Every row gives one point. The window is the flat piece filled in between its corners: a triangle in 3 columns, a solid with four corners in 4, and so on. A path goes straight from each point to the next, and from the last back to the first. List the points from which the path goes on through the window.
(in the rows, 128 means zero)

Window:
[[146 113 160 101]
 [127  83 132 104]
 [133 135 164 159]
 [151 214 133 153]]
Path:
(1): [149 111 130 150]
(2): [103 131 153 107]
(3): [116 179 160 121]
(4): [194 121 149 127]
(5): [153 143 140 149]
(6): [115 138 184 156]
(7): [117 167 126 123]
(8): [178 177 134 123]
(9): [174 177 136 160]
(10): [128 201 137 119]
(11): [ 97 191 143 147]
(12): [198 199 130 146]
(13): [171 159 128 154]
(14): [117 224 157 125]
(15): [106  89 187  54]
(16): [151 145 130 141]
Through the window after points: 5, 11, 13, 15

Window:
[[153 199 172 154 143 129 143 143]
 [112 170 142  90  86 100  94 118]
 [182 111 122 158 123 142 168 122]
 [ 68 127 112 148 114 141 155 151]
 [ 90 133 111 116 172  97 147 138]
 [117  82 172 105 153 123 109 137]
 [ 85 140 131 111 138 150 151  96]
 [249 154  87 121  75 229  65 139]]
Path:
(1): [123 133 133 117 123 135 165 159]
(2): [106 119 116  96 122 126 139 148]
(3): [ 82 115 116 142 138 141 137 122]
(4): [135 144 119 159 160 141 111 119]
(5): [115 125 131 124 115 157 155 153]
(6): [105 106 149  82 128 105 185 180]
(7): [132 162 136 173 148 130 122  81]
(8): [123 164  83 148 138 126  92 105]
(9): [144 143 156 106  88 160 168 169]
(10): [139 127 131  83 125  98 216 141]
(11): [124 131 129 162 136 154  72 113]
(12): [120 126 110 143 149 126 135 109]
Through the window after points: 10, 12

Window, 11 rows:
[[127 162 148 186 140 137 154 142 130 155  50]
 [141 143 142 161 127  88 115  98 165  95  65]
 [161 103 186 108 156 124  85 157  99 192 140]
 [131 184 180 108 105 109 165  80 206 117 128]
 [174 118 144 120 196 146 152 149 127 126  70]
 [138 150  98 113 190 116 121 111 141 173  75]
 [ 61 208 102   9 131 113 122 122 196  34 173]
 [127 100 128 104 159 135 144 111  83 150  60]
 [164 179  98  85 154 140  97 103  83 116 112]
 [157  67 129 169 167 168 109 116  92 148 159]
 [163  82  97 110 117 118 203 195 156 146 101]]
Path:
(1): [158 112 152  83 123 172  71 130 194 165 126]
(2): [126 156  99 178 189  68 185  98  87 109  66]
(3): [104 163 131  86 172  67 178 113 127 126 102]
(4): [163 153 131  91 101 166 108 140 175 113 111]
(5): [128 155 105  88 131 152 119 124 153 116  97]
(6): [146 165 151 134 191  85 123 106  56 108 167]
(7): [118 180 140 149 161 101 156  90 107 119  87]
(8): [158 115 130 115 129 171 119 181 183 166  77]
(9): [168 107 122  87 142 155 116  92 180 148  97]
(10): [131 138 156 138 141 110 149 147 110 121 114]
(11): [153 135 135 123 147  86 142 137 102 142  98]
(12): [126 136 130 130 130 141 138 118 161 134  89]
Through the window after points: 1, 5, 7

Window, 14 rows:
[[109  86 108  87  96  87 209 158 100 115 145 104 148  92]
 [119 162 139 148  97 143 102 164 157 153 136  98 118 124]
 [131 121  88 153 130 135 132 146 167 112 105 144 150 101]
 [ 94 154 174 137 116 164 113 102 119 169 156 166 168 114]
 [120 158 153 104 118  98 101 142 146  97 131 150 152  89]
 [ 79 142 117 122 107 116 142 128 154 110  97 161  94 137]
 [106 145 122 143 130 125 126  82 143 128 140 115 115  95]
 [ 82 127 249  96  73 120 107  69 117 109 102 138 193  72]
 [109 129 123 176 138  82 135 156 172 151 120 163 135 134]
 [121 131 134 124 126 139 183 144 168 120 158 115 122 115]
 [121 162 114 136 160 131 152 137 134 117 114  86 151 120]
 [121  93 179 161 138 158 116 109 103 152 169 160 136 154]
 [152 117 190 143 124 163 153  94  88 181 144 195 102 118]
 [ 98 114 129 130 148 137 167 164 121 126 138 119 113  75]]
Path:
(1): [127 101 121  85 167 166 140 110 139 167 113 117 155 116]
(2): [136 129 169  48 129 143 118 138 130 171 116 142 146  98]
(3): [ 97 145 124 183 104 109 149 122 141  99 141 109 138 119]
(4): [ 92 175 167 180 104 106 145 160  94 110 121 160 175 108]
(5): [121 110 149 106 122 139 127 119 152 138 130 141 126 114]
(6): [118 119 139  99 135 121 144 136 143 134 125 124 111 108]
(7): [103 129 135 155 111 133 163 132 116 132 137 132 150 109]
(8): [113 151 131 144 115 118 156 138 145 116 140 129 137 105]
(9): [114  90 156 125 147 144  77 117 168 187 119 135 108 135]
(10): [124 130 142 118 129 131 135 121 144 152 119 135 136 128]
(11): [ 93 147 143 143 101 116 131 123 141 101 135 149 132 108]
(12): [ 88 177 133 168  87 103 164 131 104 107 124 139 113  96]
(13): [126  81 172 102 145 164 113 108 161 163 136 145 172 126]
(14): [ 77 120 155 107 150 133 120 100 137 174 125 127 142 145]
(15): [127 144 151 148  96 120 126 139 127  97 127 162 141  82]
(16): [ 94 155 184 187  71 111 151 133 118 122 164 162 117 114]
Through the window after points: 8

Window:
[[129 116  78  94 120 163 101 116 148  95 121 115 115 153]
 [114  81 106 130 144 122 100 188 125 125 111 117  81 102]
 [ 98 198 140 126  98 186 136 148  82 199  96  75  75 177]
 [146 103 195 136 112 119 163   7 172 170  59  67 146 130]
 [125 108 140  69 103 161 113 114  90 109 171 151 130 108]
 [111 130  86  94 129 115 177 130 152  97 161 125  89 124]
 [121 157 140 116 139 123  84 135 138  85 153 133  97 141]
 [124 155 114 112  87 107 121 139 113 104 108 140 157 138]
 [102 136 110 121 123 170 152 133 184 103 147 155 142 112]
 [203 131  88 150 152 126 142 116 199 172 198 217 172 138]
 [119 137 100 142 138 159 161 107 102  92 132 155  97 119]
 [ 89 229  79  62 154  67  13  46 130  57 135  73 224  65]
 [172 122 148 120 144 147 162 138 122  99 128  95 128 113]
 [165  88 132 156  72 132  94 138 106 103 187 113 130  92]]
Path:
(1): [219  95 108  78  51 146  80 120 129 119 127  67  88  49]
(2): [171 202 123 111  71 170 116 110 100 180  89  80  68 115]
(3): [ 68 125 144 133 147 147 146 142 120 137 132 110 133 177]
(4): [107 106 113 102 127 148 122 115 107 112 144  90 155 131]
(5): [156 142 126 136  95 119 120 126 142 112 123 141 113 117]
(6): [180 149 117  93 124 160 116 140 134 143 141 143  79  80]
(7): [119 131 120 121 125 130 126 123 147 114 145 126 152 143]
(8): [ 62  77 122 109 131 123 121 113 137 138 102 107 154 178]
(9): [203 191 143 121 102 139 134  57 136 114 137 104 130  49]
(10): [134 164 107 106 124 121 115 137 138 105 119 138  84  96]
(11): [ 81 121 104 103 130 137 143  83 114 117 173  75 192 165]
(12): [143 110 121 145 164 124 149 132 149 137 197 158 174 138]
(13): [174 158  87 112 102 142 123 106 164 138 127 170 107 121]
(14): [189 163  95  95 103 176 111  86 141 141 147 180 113  51]
(15): [107 111 136 149 153  99 148 140 152 138 152 107 164 210]
(16): [ 96 144 120 129 142 131 118 115 120  94 157 142 156 142]
Through the window after points: 2, 4, 10, 12, 14, 16

Window, 14 rows:
[[178 105 147  72 151 138  77 113 121  67 139 134 132  93]
 [211  97 149  99 145  98 110 148 116 125 148 112 126 155]
 [ 91 114 137 136 105 152 182 169 148 148 142 117  87 144]
 [180  43 115  67 175 188  96 148 155  88 165 114 190 156]
 [ 96 107 106 209  74 120  98  84  92 188 131 159 182 150]
 [129 112  56 184 140 129 115 122  78 136 133 146 130 146]
 [188 135 117  45 130 155  72 165 156  98 105 107 124 162]
 [120 154 114 116 135  91 216  86 164 138 113 114 106 159]
 [127  97  65 191  76 120 154 102 120 202 142 222 136 125]
 [169 162 119 144  59 123 180  95 167  98 140  81  48 164]
 [132 163 113 202 135 130 105  92  92 151 177 217 170 173]
 [168 179 129 156 135 132 175 105 194 157 125  76  72 118]
 [125 153  78 159  88 134 174  99  74 193 174 156 166 121]
 [107 140  91 125  94  90 135 148 199 131 178  81  82 143]]
Path:
(1): [127 104 114 106 108 136 139  97 126 172 133 136 106 155]
(2): [191 172  98 173 140 111 145 158 135  70 165 118 198 124]
(3): [156 137 116 136 113 115 151 150 140  94 110 130 148 145]
(4): [169 119 108  62 134 168  73 108 138 186 166 111  91 151]
(5): [153 115 117 102 122 133 112 105 117 143 131 119  97 122]
(6): [159 127 119 123 134 127 120 134 133  92 152 143 160 135]
(7): [154 137 115 124 117 112 129 179 153  79 141  89 156 136]
(8): [183 119 115  62 130 167  78 103 132 155 111 155  95 166]
Through the window after points: 1, 3, 5, 7

Window, 14 rows:
[[142 207 147  93  77  54 124 142  52 109 140  89 137 161]
 [ 91 126 161 117 127 139 165 111 148 155 129 133  95  92]
 [147 162 145 122 135 139 100 135 113 138 112 162 123  87]
 [132 173 178 172  39 138  60 119 139 120 150 155 116 127]
 [151 134 131 124 130 129  24 174 181 101 125 137 118 108]
 [ 87 179 142 160  92 100 101 151 139 102 155 165 192 134]
 [148 107 115 191 210 121 156 119 119 177 155 131 133 143]
 [181 202 149 198  51 133 102  77 133  51 115 130 127 134]
 [213 150 198 103  74  93 148  85 150 164 184 136 128 110]
 [158 103 100 106 105 129  83 205 144 148  99 181 117 136]
 [158 114 202 146 131 173 173 122 126 134 131 142 131 130]
 [ 70 152 172 147 128 117 144  75 141 199 116 134 169 156]
 [162 196 134  63 118 140 134 146 120 130 163 123 105 131]
 [129 135 119 180  92 143  99 129 132 149 133 120 183 115]]
Path:
(1): [165 198 127 158  86 104 179 159 159 138  87 126 122 113]
(2): [155 187 152 180 104 128  82 153 174 154  66 103  96 115]
(3): [134 148 152 127  94 126 111 119 109 122 178 159 139 135]
(4): [123 150 149 119  68 124  34  71 108  55 190 118 102 146]
(5): [162 158 146 130 145 136 145 187 166 177  99 152 138 100]
(6): [136 178 171 146 105 109 161 188 181 180 111 156  68 124]
(7): [137 141 122 131 106 130  80  75  95 113 164 119 187 129]
(8): [ 99 121 173  89 135 145  90  96 118 142 186 144 128 127]
Through the window after points: 2, 4, 8

Window (14 x 14):
[[147 134 121 220 156 126 161 130 203 108 135 178 102 168]
 [125 156 163  99 100 129 129 144 142 140 141 126 170  99]
 [126  89 129  93 160  96 118  94 176 101 167 149 171 120]
 [162 242 173 190 156  64 115  80 125 125  39 168 136 130]
 [131 117  82 137 196 121 135 144 144 167 156 181 172 141]
 [139 153 116 136 187 140 186 165 105  62  77  73 102 100]
 [122 121 103 108 160  79 137 186 128 139  88  51 166 136]
 [124 103 168 182 130  91 113 148 121 176  86 160  87  61]
 [ 56 161  86 174 165 160 140 166 120 110  76  58 110 130]
 [118 179 172 148 180 122 183  68 143 101 167  86 178 133]
 [162  59 121 105 221 170 110 112 147 103 156  75 207 169]
 [142 159 159  56 156  94  99 136 101 146 148 104 123 134]
 [173 164 111 207 141  86 127 117 160  51 168 113 158 127]
 [131 174 133 164 153 170 166  85 175 139 110  86  76  66]]
Path:
(1): [110 142 146 129 181 134 102 148 162  97 150 113 130 106]
(2): [138 142 181 161 200 145 136 142 183 129 121 127 117 103]
(3): [138 192  89 165 117  96 159  78 113 105  92 109 126 129]
(4): [176 100  81 159 138 141 175  79  89 132 101 126 127 133]
(5): [121 165 175 113 179  97 110 162 180  99 157 108 157 120]
(6): [128 155 147 148 191 124 137 140 164 119 124 120 123 108]
(7): [154 115  89 128  91 104 131 114  93 125  85  97 130 123]
(8): [128 159  81 135 115 148 149  74 105 191  81  93 144 153]
(9): [129 161 158 152 194 102 138 144 161  70 136 111 146 120]
(10): [ 87 133 130 108 243 116 109 154 182 120 150  91 137 118]
(11): [153 131 123 153 131 138 169 112 121 107 130 108 152 123]
(12): [143 115 119 108 146 115 150  99 125 135 121 104 184 135]
Through the window after points: 2

Window:
[[116 127  60  95  39  81 113 183 111 118 208 161  57  62]
 [115  54 174 156 199 126 134 147 126 136  90 141 135 111]
 [166 139  91 159  40 154 166  43 138 160 170  99 161 105]
 [ 90 166  91  88  39  68 104 152 199  89 131 132  76  30]
 [150 119 120 120 172 156 148 168 188 129  98  61 126 163]
 [ 60  93 122 116 139 102 146 189 144  73  98 128 163 150]
 [116 110 156 163 211 183 158 183 126  51 132 124 135 108]
 [ 97 128 202  72 120 129 122 182 141 126 133 140 153 111]
 [136  96 138  83 138 146 167 171 130  70  73 161 105 121]
 [ 90 124 130 115 105 161 104 109 124 106 112  83  92 135]
 [193 157 125 184  37  93 125  92 133 107 152  95 110 147]
 [137 139 131  99 208 115 139 109 122  93 113 105 150 143]
 [177 179  87 180  47 136 119 109  77 168 115 100 157  92]
 [178 181  68 168  32 150  72  65 162 156 152 149 143 140]]
Path:
(1): [ 84 138  81 157 164 112 173 126 133 121 138 146  72 127]
(2): [153  99 167  87 100 144 101 158 160  78 112  98 171 117]
(3): [163 108 117 128  94 152 113 124 152 100  98 114 160 118]
(4): [106 147 147 153 142 114 148 130 118 148 128 112 112 116]
(5): [115 172 129  92 117 110 212 121  96 114 153 150  75  89]
(6): [137 103 123 120 116 132  92 163 146 109 112 120 146 124]
(7): [149 116 102 118  83 100 126 147 128 115 140 127 150  90]
(8): [ 80 197 120 164 105 165 135 120 174 132 126 133  39 137]
(9): [ 69 185 111 163 116 117 127 139 164 134 106 144 116 101]
(10): [171  63 133  33  58 108 107 149 129  69 165  92  99  83]
(11): [147 117 126 122  83 126 100 125 133  98 126 120 137 121]
(12): [147 154 122 142 110 133 156 133 143 137 133 135  93 104]
(13): [ 90 162 109 150 120  83 235  88 119 129 108 127  87 103]
(14): [134 124 128 129 106 146  90 153 138 113 139 113 145 118]
(15): [161 120  90 106 102 151  82 121 168 114 124  99 172 108]
(16): [155 167  97 170  54 139 125  82 142 150 151 139 123 136]
Through the window after points: 5, 9, 15

Window (14 x 14):
[[143 130 137 168 159 136 168 116 109 170 147 112 145  85]
 [130 105  70  40 107 113 112 108 127 137  82  87 161 122]
 [145 103  87 121 189 135  75  79 148 112 183 142  95 224]
 [ 86 120  96  91 172  89 135 134 184 158 190 118  77 166]
 [126  88  76  17 237 111  81 116 131 127 150 179 148 219]
 [110 219 121 163 156 139 176 127 105 126 174  93 120 142]
 [124 103 100 114 108 108 150 185 105 164 139  83 146 169]
 [165 109  77  38 196 175  66 129 117 151 100 171  80 178]
 [124 124 149 137 138 134 186 135  82  83 138 104  97 103]
 [ 65 126 122 158 149 180 154 149 128 125 138  79 143 115]
 [ 92 159 114 195 185 103 118 140  80 122 146  87  97 106]
 [ 73 156 154 183 132 105 172 122 123 144 106 119 117 151]
 [113  98 132  20 138 133  64 110  99 165 151 127 132 169]
 [124 175 139 182 141 132 119 160 130  93 159 156 127 100]]
Path:
(1): [ 52 139  96 112  99 148 147 112 110 163 131 204 159 143]
(2): [129 125 123 115 167 128 130 135 135 124 135  76 117 149]
(3): [145 124 158 115 188 144 118 127 141 162 167  53 166  96]
(4): [110 124  88 141 119 112 166 137  90 144 127 161 102 158]
(5): [ 77 162  15 100 131 131 107  75  93 109 154 133  69 135]
(6): [156 102 146  96 184 151 113 153 141 151 122 121 138 172]
(7): [138 142 117 132 189 114 152 138 149 127 116  97 109 148]
(8): [ 99 130 110 123 154 127 130 121 109 137 166 143 132 144]
Through the window after points: 3, 5

Window, 14 rows:
[[100 120  93 117 145 141 215 123 136  70 128 175 156 181]
 [ 52 198 137 149 114 185 162  95 178 132 197 103 134  99]
 [182  64 126 114 150 131 120 111 164  69  91 189  92 109]
 [122 118 140 132 119  66 147 150 164 133 154  73  89 116]
 [211 105 106  98 166 178 161 163 160 138 102 179 104 158]
 [176 117 127 100  70 111 160  97 189 146  94 199  89 142]
 [ 95 104 167 158 170  66 176 110 145 131 100  73 171  76]
 [108  85 134 142  84 172 126 165 120 136  75  81  65 128]
 [126  97  85  83  90 124 173 145 137 164 148 101 135 100]
 [157 188  96 149 155 212 175 130 136  86 122  89  36  82]
 [103 108  37 160 128 140  89  84 147 133 101 115 144 143]
 [234 155 159 104 154 188 136 153 100  71  83 142 110 128]
 [161 104 130 146 130  73  77 125 112 172  92 211 123  90]
 [162 124 143 185  80 143 154 182 154 127 127  72  90  72]]
Path:
(1): [109 189 107 131 137 131 130 146 186 109 118  97 111 104]
(2): [113 141  74  56 128 129 123 173 184 121  77 120 105 119]
(3): [143 105 139 151 118 105 152 119 131 146 133 127 124  99]
(4): [151 107  92 159 127 137 120 100 120 145 156 108 115 134]
(5): [ 85 136  64 119 132 156 124 123 188  94  31 144 139 121]
(6): [133 167 109 112 149 148 138 154 166 118 103 122 122  62]
(7): [161  98 120 145 108 148 139 117 133 138 128 126  94 142]
(8): [151 104 135 139 118 145 174 115 117 135 122 133 109 121]
Through the window after points: 2, 4
